Each row is a point. The points of each table are mixes of a few directions, plus a little noise. Count the directions of each table, and those that both share. Where both have some left over, give the other angles between the two spaces (their principal angles), to ten degrees, smallest first.

First:
[[ -8.5  -9.1 -15.5]
 [ 22.9  26.7  43.1]
 [ -1.6  -1.7  -2.6]
 [-13.7 -15.9 -24.5]]
Second, 4 rows:
[[-18.9 -25.5  -0.4]
 [ 17.9  23.4   0.4]
 [ 22.7  30.5   0.7]
 [-21.6 -29.2  -0.7]]
Directions: first 1, second 1, shared 0; angles 50

First (8 x 4):
[[ 29.9  36.2 -32.8  69.6]
 [ -4.6  -7.7   6.5 -13.2]
 [-10.2 -12.5  10.6 -24.3]
 [  7.0   9.0  -8.7  19.1]
 [ -7.9 -10.5   7.8 -17.9]
 [ -6.4 -10.0   8.7 -16.6]
 [  2.3   3.8  -3.3   7.1]
 [-10.4 -14.1  11.2 -25.3]]
Second (5 x 4):
[[  6.7   8.6  -7.4  16.1]
 [ -6.8  -8.4   7.4 -16.4]
 [-17.8 -22.2  19.0 -42.4]
 [ 20.3  25.3 -21.8  48.2]
 [ -2.0  -3.0   2.6  -5.5]]
Directions: first 1, second 1, shared 1

First (8 x 6):
[[  6.0 -17.0   1.3 -14.9 -41.8   5.6]
 [  2.2  13.2 -34.8  16.6  25.2 -24.7]
 [  0.4  17.9  20.8  -4.1  -4.5   0.6]
 [ 14.4 -36.9  12.0  -4.4 -37.8   3.7]
 [-14.4   7.6  15.7 -15.3   1.7  27.6]
 [-10.9   6.3  -7.7   4.3  29.4   7.8]
 [ 14.6   2.7 -42.5  18.4   1.7 -41.9]
 [-11.5   6.8  34.6  -0.6  25.7  22.5]]
Second (7 x 6):
[[-28.6  16.8 -14.3  28.0  -0.8  -3.4]
 [-16.9  20.1  23.9  10.0  -4.1  -1.4]
 [-28.8   4.9 -28.3 -14.9   8.1   3.1]
 [ 23.8  -7.8  15.3  30.4 -12.6 -16.5]
 [ 18.4 -14.0  22.0 -31.6  -3.5 -13.0]
 [  8.5  -3.7  -8.3  27.1  -4.8  -4.3]
 [ 25.0 -15.1  -7.8 -51.8  17.4  35.0]]
Directions: first 4, second 4, shared 2; angles 60, 70
